Each row is a point. Examples show where two turns around zero, p and q, send a point. Where does a point land after both, in the order given? Backwards means that the second turn is done in reverse. Each puzzle has new turns, and all numbers are rounded.

Turn p:
[0.1 4.6 0.4] => [-3.7  0.7 -2.7]
[0.0 0.4 1.5] => [-1.1  0.6  0.8]
[-2.2  3.1  2.2] => [-4.3 -0.9  0.2]
[ 2.6 -5.0  1.6] => [3.8 2.6 3.7]
[-0.5 -3.0 -5.6] => [ 5.3 -2.9 -2.1]
Turn q:
[-2.0  0.4 -2.5] => [-0.4 -1.6  2.8]
[ 3.6 -2.8  1.8] => [ 3.3  2.4 -2.7]
[-1.3  5.6 -2.5] => [-3.3 -5.3  0.4]
[-0.3 -3.2  3.2] => [ 0.5  4.5 -0.4]
Where do these land?
q, then p: [ 1.2 -4.0 -0.3] => [-1.0  3.6 -1.8]
q, then p: [-1.9 -5.2 -1.2] => [-3.7  4.3  0.3]
q, then p: [-4.2  3.7  0.8] => [-1.6 -4.5  3.1]
q, then p: [ 2.5  2.7 -1.7] => [ 4.0 -0.5  0.7]
q, then p: [2.5 2.8 2.4] => [ 2.5 -2.9 -2.3]
